Each row of a before or after table is a point. One or more steps were done to the points. Then noise was added and the rows were shuffled. The steps act on columns, c1 being the first. What was done? A step turns or swaps two columns, mirrors them in a line or flattens them onto one, adds a multiple of one to another, or multiplies or shifts one. Angles are multiples of 10 degrees, from the lower column toward the higher: turns from -170 to 170, lines from 10 to 170 but not 90. Use the fewest steps. Two steps may share a column if one is a turn and the other turns, adds or multiplies; they go together, in the order done. Otherwise the lowest column goes first.

Before (12 x 3):
[[ 19   4  13]
 [ 15 -76 -14]
 [ 33  51  19]
 [ 24 -19   1]
 [-18 -44  36]
 [ 21  38  24]
 [  7 -75  49]
 [ 22 -47  36]
 [ 13  35  13]
 [ -8  12  -7]
 [  6  53 -17]
 [ 34 -69  53]]
After (12 x 3):
[[ 11  53 -15]
 [-12 -75  47]
 [ 15 -70  62]
 [ 25  51  28]
 [ 10 -46  41]
 [-29 -44  27]
 [ 23 -19   9]
 [ 18 -77 -10]
 [ 14   5  19]
 [ -4  13  -8]
 [ 12  40  30]
 [  7  35  18]]
Steps: turn c1 and c3 by 20 degrees

Before (8 x 6):
[[-25  54 -15 -21 -39  16]
 [ 15 -72  65  24   1 -83]
 [ 83 -33  39  72  -1 -37]
 [-21  49  15  36  17  27]
 [ 19  44   1 -31  11  38]
 [ -8  -7 -44 -10 -20  40]
 [ 24  25  -7   7 -39  13]
 [-33  48 -61 -34   3 -15]]
After (8 x 6):
[[-17 -59  13  15  19  -2]
 [ 75 -36  36 -72   0  13]
 [  2  14 -45   3 -22   0]
 [-19 -21 -15  52 -37  -6]
 [ 22  -5   2  54  12   5]
 [  0  31  64 -72   0   1]
 [ 26 -20  -8  16 -39   1]
 [-34  -6 -60  56   2  -7]]
Steps: flatten c1 and c6 onto the line at 10 degrees; turn c2 and c4 by 130 degrees

Before:
[[ -6  20  -7 -20   1   2  16   8 -16  13 -25]
 [ -9  11  32 -16  -9  -4  16   8 -12  23   5]
 [ -8  20  -7 -21  -4  -5  18 -27   6   6 -12]
 [-18  27  -4  12 -15   6  -8   2   0  16  28]
 [-20  -5  -7 -14  -9   1  -2   7   2  20 -23]
 [ -4  23   2 -16  36 -40   5  15 -11  18 -23]
 [ -6 -25  25  22  13   1 -39 -15  -1 -27 -24]
 [  0   3 -20  -1 -17 -10  15  -4  -3   2   5]]
After, 8 rows:
[[-17  15 -13  13 -15   6  -5   0  23  16  28]
 [  1   4 -59  -1 -16 -10  10  -3   0   4   5]
 [ -7   4 -22 -21  -6  -5  11 -27  22   8 -11]
 [ -9  17  94 -18 -10  -6  11   7   2  23   6]
 [ -5 -11  75  24  13   4 -27 -15 -25 -27 -26]
 [ -5  24 -22 -20   1   2  12   7  11  14 -25]
 [ -5  19   6 -15  36 -41   4  16  15  19 -21]
 [-19  -3 -21 -16  -7   0  -3   7  -3  21 -22]]
Steps: turn c2 and c9 by 60 degrees; multiply c3 by 3; multiply c7 by 0.7

Before, 13 rows:
[[  2   6  14  -2 -22   0 -11   6   6  21  -7  -9  27   2   5  -4  34  25]
 [ 25   1  -8  11  14  12 -39   2 -15  -2  -2 -11   9  10  10  -9   2  10]
 [ 18  -1  -9  -6   9   3 -25   7  -9  25  -7   5   6  14   4 -11  65  16]
 [ 15 -66  -3  12   1   4 -22  -5  -2  14  26  -8  29 -70   1 -12   6  17]
 [-10   5 -22  -8   0  25   4  10  -4  23  -7  -1  35 -35  -3  20   4   5]
 [-27 -21 -23  -8  -9  -7 -20   9 -24  16  16  31  -6  18  22  40  35  18]
 [ -2 -29  -8  -9  -1  -5  95   9 -26  -2   4 -12 -27  18   5 -14  14   5]
 [ -7  -1  12  -8  15  18 -21 -14  -6  25   0  35  16  11   1  47   9  20]
 [ 25  -8 -16  46  -4  -5  -5  -6 -15 -33   2  23  -7  17   2 -22  16  11]
 [  0  -3  -4  -4  11  -4   3   8 -21  21  -2  -4  31  19   1 -18   2 -34]
 [ 19  -1 -17 -12   1  11 -16   7  20  29   8  20   7   3   5 -11  11  22]
 [  3  -3  20  12   5   1 -11  -5  12  -8  36  -8  26  15  34 -21  42 -24]
 [ 33   6 -20   5  -8   5 -20 -19 -28   6  -3  -4  39   2   9  -2  13   5]]
After (13 x 18):
[[-10   5 -21  -9   1  25   1  10  -4  22  -5  -2  34 -36  20  -3   0   6]
 [  3   0  20  13   4   2 -21  -4  14  -8  35  -8  25  15 -21  33  34 -26]
 [  1   6  12  -1 -21   0 -17   6   7  20  -8 -11  26  -1  -4   6  30  25]
 [ 19  -1  -8  -5  11   3 -36   7 -10  25  -8   5   6  12 -10   4  60  14]
 [ 20   1 -17 -11   2  13  -8   5  23  28   8  19   9   2 -10   3  14  23]
 [ -5  -2  13  -8  15  18  -9 -14  -6  25  -1  35  17  10  46   1  16  21]
 [ -1 -31  -7 -10   0  -4  20  10 -27   0   4 -11 -28  18 -14   5 -31   5]
 [-28 -19 -24  -8  -9  -6 -20   9 -24  15  18  31  -5  17  40  22  34  18]
 [ -1  -3  -6  -7  12  -5   0   9 -20  20  -2  -4  32  21 -17   3  -1 -34]
 [ 26  -8 -17  44  -4  -4 -10  -5 -14 -32   2  23  -7  18 -23   2  15  12]
 [ 31   8 -21   5  -8   5 -12 -19 -27   7  -3  -4  38   4  -1   7  17   5]
 [ 26   2  -9  10  13  10 -11   3 -15  -3  -3 -12   8  10 -10  11  20  10]
 [ 15 -65  -5  10   0   5  -8  -7  -2  14  27  -7  29 -69 -10   0  14  15]]
Steps: flatten c7 and c17 onto the line at 120 degrees; swap c15 and c16

Before:
[[ -6  18  -4  26 -32  28 -14  -7  11 -28  30   4 -69  18   4  16 -21 -22
  -34  14  35   0  17  -9  45   7  -1 -31  -4 -17  -1  74]
 [-23 -13  -8 -15 -29 -15  47   9   5  28   2 -37 -15 -25  37  16 -11 -36
  -41 -24  30   3  13  33  19  37  10  11  46 -22  50  -9]
 [-34  -2 -36  13 -31  36   0  -1 -45  -1  -6  -9  -4  42 -22 -18  -7 -11
  -50  46   0  -8 -29   8  20  81 -70  50 -13   5 -59  23]
 [ 32  24  29 -33  31 -22  23  48  -9  -7  45  -8  36 -12 -21  23 -37   8
  -21  13  17 -40  30  29  18  -1 -29   7 -41 -12 -49 -47]
 [ 24   3   8  26 -13  38  15 -31  19  36  11  21  12  24 -10  -1   5 -14
  -39  13  18   3 -13  -7 -15  -5   2  32  27 -63  21 -63]
 [ 60  12 -17   5 -68 -17 -24   2  23  17  34  71 -23  23  15  43  13 -33
    6  13  37   9 -28  15  22  35   8 -51 -17  -3  37 -36]
 [-29  24 -40 -11 -35   4  -5  20 -20 -30   6 -11 -23  24  11  27 -29 -37
  -50  50  62 -26   4 -61   6   1 -14 -36  -2  35   0 -27]
 [-18  -3  28 -32  13 -39 -36  10  -8 -21  11  -3 -24  -7   9  10  17  35
  -35  23  35 -21 -15 -24  24  36 -13  26   3  16 -39 -26]
 [ 12 -20  24  30 -10 -20 -15   1  -4  36  11   0 -14  -2  12  24  -7  31
  -66 -40   4  -4   7  36   1  52  20 -11  35 -17  20 -34]
 [  4  19 -18  41  22   4 -24 -70  42 -11   2  33  17  41  40 -19  12 -50
  -10  14  24  33 -18  19  -6 -38 -11  38 -26  -7  41 -11]
 [-10  19 -19  16  22  11  16  25 -43   8  -7   4 -47  20  10  24 -78 -20
    6  -6 -10   2 -30  38  10  -2  30 -10  -8 -31  -9  48]
 [ 10  -8  16  -6  -1  39 -10   6 -25  28 -21 -18 -10  74  -4  29   7  -6
  -26  48 -70 -38  -4 -31  24  23 -10 -26 -14 -32  32  26]
 [  4  19  15 -31 -95 -38   9  -8  13  14 -14  17  48  35  10   8  -6  -7
  -37 -38  24   5 -36   9  -1  12  -2  -9 -15  -6   2  15]
 [ 10   5 -28   0 -38 -23 -18 -14 -49  16  34  -8  14  -3   6  74  -4   1
   29  52  23 -35  -8  16 -31  42   5  10  19 -14  53   7]]
After, 14 rows:
[[ -6  18  -4  25 -35  54 -13 -10  11 -26  29   1 -68  20   5 -12 -20 -23
  -36  16  34  -7  59  -8  -3   8  -1 -29  -3 -19  -2 -49]
 [-19  -2  29 -31  12   4 -38  12  -9 -24  12  -1 -25  -4   9   0  17  34
  -36  23  36   5 -29 -22  44  32 -12  24 -22  16 -41  14]
 [ -7  22 -19  15  21  13  13  27 -43   4  -7   5 -54  22  10   8 -79 -21
    6  -7  -8  -6  11  38  -5   0  30  -9   1 -34  -8 -56]
 [-36  -4 -35  11 -29  38  -2  -1 -45  -1  -7  -5   1  41 -24 -16  -7  -9
  -51  44  -1 -14  -9   9 -22  80 -70  51  -8  10 -58 -37]
 [-26 -12  -7 -15 -27  12  47   8   5  25   0 -37 -22 -24  38   8 -11 -36
  -42 -24  27  45   0  34  21  37  11  10   5 -23  48  14]
 [-29  27 -38 -12 -35   6  -4  20 -20 -32   5 -14 -34  23  10  18 -26 -38
  -49  50  64  -5 -14 -61   1   1 -15 -35 -25  36   0  25]
 [  5  19  14 -33 -94 -21   7  -9  14  13 -15  14  42  36  12  24  -7  -9
  -34 -39  23 -17 -16  10  37  10  -2  -9   6  -6   4 -36]
 [  9   2 -27   1 -36 -37 -20 -13 -50  15  37 -10 -11  -2   6  75  -3   0
   31  50  21  20  -6  15   3  44   8  11 -37 -12  57  -8]
 [  4  21 -17  40  22  -3 -22 -72  42  -9   1  31  20  44  41 -14  11 -50
  -10  16  24 -26 -21  18  -7 -38 -11  41  32  -6  38   1]
 [ 31  22  29 -33  30   6  28  47 -10  -7  45 -10  25 -11 -24  37 -39   9
  -23  14  17 -39  -9  30  30  -1 -28   6 -40 -14 -48  52]
 [  9  -5  17  -5  -1  38 -10   4 -26  31 -22 -19 -18  75  -5  25   9  -5
  -27  47 -72 -14  15 -29 -21  24  -7 -24 -37 -32  30 -23]
 [ 11 -18  26  31  -9  -7 -15   4  -4  37  11  -2 -21  -2   9  18  -7  29
  -64 -42   4  37 -17  36  16  51  22  -9  -5 -15  20  31]
 [ 24   3   6  29 -12   7  15 -33  19  36  11  19  12  25  -9   3   6 -12
  -41  10  22  29 -52  -7 -41  -5   1  32   5 -65  27  42]
 [ 58  11 -14   2 -69  11 -23   2  23  17  36  70 -37  23  16  34  12 -35
    5  15  36 -16 -44  15  24  35   7 -51   9  -1  35  10]]
Steps: turn c6 and c25 by -60 degrees; turn c13 and c16 by 20 degrees; swap c22 and c29; mirror c23 and c32 in the line at 20 degrees
